Each row is a point. Each copy is the shape, with its points in the same order, stretched, turned, moved and blurred by noise. Say if it was mirrored as well.

Shape (8 x 3):
[[  4  89   3]
 [-57  56 -28]
 [ -2   5  78]
 [-24  73 -14]
 [-19   7 -21]
 [ 74  -7  36]
 [-41 -26  22]
 [ 22  -5  65]]
Copy 1:
[[-37  24 -74]
 [-87  31 -23]
 [ 44  68 -14]
 [-64  24 -50]
 [-33   3  -9]
 [ 74 -14 -40]
 [ -1  43  27]
 [ 60  40 -14]]
Copy 1 is: only turned
Copy 2 (8 x 3):
[[ 21  67  40]
 [-53  38  27]
 [ 35 -27  59]
 [-15  54  30]
 [-14   1   4]
 [ 87 -11 -11]
 [-24 -46  28]
 [ 50 -27  28]]
Copy 2 is: only turned
Copy 3:
[[ 72  47 -14]
 [ 78 -26 -23]
 [ 10  25  52]
 [ 76  15 -19]
 [ 29 -24 -14]
 [-27  61   6]
 [ 16 -36  23]
 [ -7  33  36]]
Copy 3 is: mirrored

Shape, 12 rows:
[[  57  -34  -33  -12  -23   59]
 [-100  -10   23  -29  -25    7]
 [   6    5  -46   13   26   34]
 [ -25   12   69   45  -11   -4]
 [  16  -54  -16   64  -59   14]
 [ -53   13   84   26   46  -60]
 [  88  -40  -39   24  -15   18]
 [  60  -31   -1  -36   22  -28]
 [  51  -31   -7   39  -14   29]
 [ -82  -33  -37  -73   18   54]
 [ -11   45    6  -10    6  -45]
 [ -33    8    1    7   52  -51]]
Copy 1, 12 rows:
[[  98  -37   32   50   44   24]
 [  54  -10   23  -61 -107   26]
 [  49  -21  -22   27   17   55]
 [  -9  -71   24   -5  -77   -7]
 [  91  -57   -1   70  -39  -46]
 [ -77  -45   -2  -66  -72  -29]
 [  67  -26   13   80   62  -19]
 [   9    1   26    1   60  -24]
 [  54  -60   12   56   15  -12]
 [  96   -6   -5  -68  -34   63]
 [ -23   42   23   -9  -26   31]
 [ -31    4  -29  -36  -22    2]]
Copy 1 is: only turned
Copy 2, 12 rows:
[[ -6 -72 -39   5  19  72]
 [-36   2 -18 -43 -66 -55]
 [-20 -24  42  50   1  36]
 [-10  72  10 -28  25  -5]
 [-18  19 -55  21  -4  67]
 [  9  91  36   9  35 -80]
 [ 16 -35 -34  57  44  86]
 [ 42 -41 -27  45  52   5]
 [ -5  -4 -24  24  39  66]
 [-58 -89  -2 -12 -66 -48]
 [ 38  34  36  22 -13 -14]
 [  9  37  49  63   5 -45]]
Copy 2 is: mirrored
Copy 3 (12 x 6):
[[   4   33  -22   42   75    4]
 [  13 -114   13   -2   37   -6]
 [ -39   12  -25   16   37  -23]
 [   7  -41   25  -24  -40   60]
 [  -9    2    3   79   29   78]
 [  18  -58   39  -21  -69   -8]
 [   5   70   -2   73   32   30]
 [  55   16    2   59   24  -40]
 [  -7   37   -7   42   35   41]
 [  -8  -81   25    4  111  -57]
 [   8  -49  -32    5  -31  -21]
 [  -7  -41   20   18  -37  -43]]
Copy 3 is: only turned
Copy 4 (12 x 6):
[[  2 -70   0 -52   7  -8]
 [ 27 -16   6  79  49  37]
 [ -2 -15  -6 -25  22 -40]
 [ -5  33 -42  15   0  40]
 [-67 -45   8  -4 -27  22]
 [ 17  90  -9  16  13  40]
 [-29 -43  16 -79 -30 -15]
 [ 28  -2  38 -67 -11   4]
 [-30 -28  -9 -53 -12   4]
 [ 44 -54  34  33  97   1]
 [ 36  32  -7  20 -26 -13]
 [ 12  52  23   2   9  -9]]
Copy 4 is: mirrored

Shape (11 x 8):
[[   0   15    3   28  -15   -8   -8  -25]
 [  14   42   24   25   -6   14   -7   47]
 [ -64   60   34   31   42  -52  -23   18]
 [ -22    8   27    2   20  -52  -41   61]
 [ -16  -10    6  -29   16   42  -13   -1]
 [ -40    4   59   19   19   -9   27   41]
 [  57   -2 -121  -13  -62  -23   36  -16]
 [ -55  -19  -42  -14  -25    5  -17   14]
 [  14  -11  -37  -56   47    6   -3  -19]
 [  -7  -13   -5   42   28    5  -10   19]
 [ -18  -13   32   15  -25  -14  -12    4]]
Copy 1 (11 x 8):
[[ 12  18 -21  23  28 -25  16  44]
 [-30   6 -11  -8 -11  17 -11  45]
 [-83   1 -25  61  45 -42 -78  49]
 [-49 -28   8   4  -2 -38 -71  49]
 [ 20  38  -3 -18   8 -28  23 -42]
 [-68  -1   4 -24  40 -16 -11 -19]
 [ 36  -8  75  45 -76  34  99  78]
 [-15   8   4  -6 -26 -86  30   3]
 [ 37  25  38  37  -8  16  24 -33]
 [ -4 -18 -46  36   8 -16  25   3]
 [ -5   7  -4 -27  33 -53  -2  26]]
Copy 1 is: mirrored
Copy 2 (11 x 8):
[[ 40  19   4 -15  28 -25  12 -15]
 [ 26  46  24 -45 -23 -13 -49  18]
 [ 76  -8  70 -68 -11  10 -39 -72]
 [-14 -21  38 -68  -1   0 -46 -29]
 [  4 -18  13  37 -46   1 -23 -18]
 [ 30  21  52 -60 -64  -6  -7 -30]
 [-32  58 -55  62  75  42  18  84]
 [-21 -24  45  64  -1   6  -6   2]
 [ 18 -29 -35  32  -7  53 -22 -21]
 [ 41 -31  36 -20 -12 -12 -14  30]
 [  5  14  19 -15   2 -35  11 -27]]
Copy 2 is: only turned
